Each row of a before or after table is a point. The points were changed in one or more steps. Then noise was added and the rows were shuffled. The steps act on how far a point lies along the listed directions, d1 being the first. Name the steps. A step turns or swaps two directions, mirrors them in a line or flattens them onto one, adds a multiple of one to another, or multiplies one. Angles are multiples of 10 degrees, from the lower direction toward the higher: turns from -170 to 170, lines from 10 to 170 but not 90. Use the fewest steps. Two steps may share a direction if one is a turn and the other turns, adds or multiplies; they go together, in the order done. Otherwise the lowest direction goes first.
In the rows, 128 means zero.

Directions:
(1): [119 169 109]
(2): [172 133 116]
Before:
[[ 63 150 140]
 [131 108 147]
 [120 178  93]
 [ 84  80 169]
 [148 155 107]
 [178  98 134]
 [174  92 129]
 [160 170 107]
 [ 96 164 118]
 [137 112 118]
 [147 136 107]]
After (11 x 3):
[[105 170 122]
 [115 149 126]
 [155  79 137]
 [145 109 144]
 [104 170 116]
 [119 140 121]
 [133 111 120]
 [ 99 168 103]
 [127 126 117]
 [155  88 145]
 [142 112 141]]
Steps: flatten d1 and d2 onto the line at 160 degrees

Directions:
(1): [106 145 139  82  95 140]
(2): [104 152 153 165 126 162]
(3): [150  86 139 124 117 170]
(4): [ 83  88 143 133 130 108]
(5): [105 127  96 111 168 157]
(6): [116 122  82 149  89 133]
Before:
[[125 154 104 101 155 116]
 [181 157 138 144 129 105]
 [135 153  96 112 138 142]
 [ 75  57 159 135 142 123]
 [ 82 141 142  82  81 124]
 [144 117  61 128 102 110]
 [140 168 131  99 118 156]
 [153 142  86 116 134 139]
 [ 89 132 109 108 121 137]
 [111 131 130 137 168 122]
 [122 166  71 136 139 118]
 [117 156  90 147  99 113]]
After, 12 rows:
[[145  92 152 159 114 140]
 [155  92  98  78 122 106]
 [163 111  85 119 110 138]
 [142  93 141 101 107 131]
 [165 129 155 111 111 139]
 [149 104 144 116  99 133]
 [175 133 124 182 132  88]
 [127 162 143 115 112 143]
 [169 117 117  95  90 151]
 [ 93 200 121 132 137  79]
 [130  99 129 115 160 180]
 [156 138 127 139  98 102]]
Steps: turn d1 and d5 by -140 degrees; turn d2 and d6 by 50 degrees; turn d3 and d4 by 110 degrees

Directions:
(1): [152 150 129 122 148 172 182 127 135]
(2): [133 140  80 119 110 126 128  68 127]
(3): [149 161 171 127  86 147 106 115 113]
Before (8 x 9):
[[110 102  79 133 149 104 140 131 158]
 [101 113 124 138 122  93  81 122 123]
 [121 149 141 133 140 138 123 137 119]
 [137 167  90 118  83 124 126  50 127]
 [104  88  71 128 200 115 176 126 145]
 [137 135 148 144 164 155 148 139 149]
 [130 125 159 134 126 101 115 140 119]
 [145 142  98 130 134 146 157 109 141]]
After (8 x 9):
[[134 143 103 136 144 146 140  87 142]
 [125 155 124 129 127 138 116 109 116]
 [142 142 128 134 148 155 166 148 142]
 [104  86  86 134 169 101 153 161 166]
 [138 152 212 143 130 152 147 189 127]
 [128 132 137 133 116  97 110 108 117]
 [ 96 109 138 140 133  97  85 144 127]
 [ 92  73  63 131 220 111 187 143 157]]
Steps: mirror d1 and d2 in the line at 10 degrees; multiply d3 by 1.3
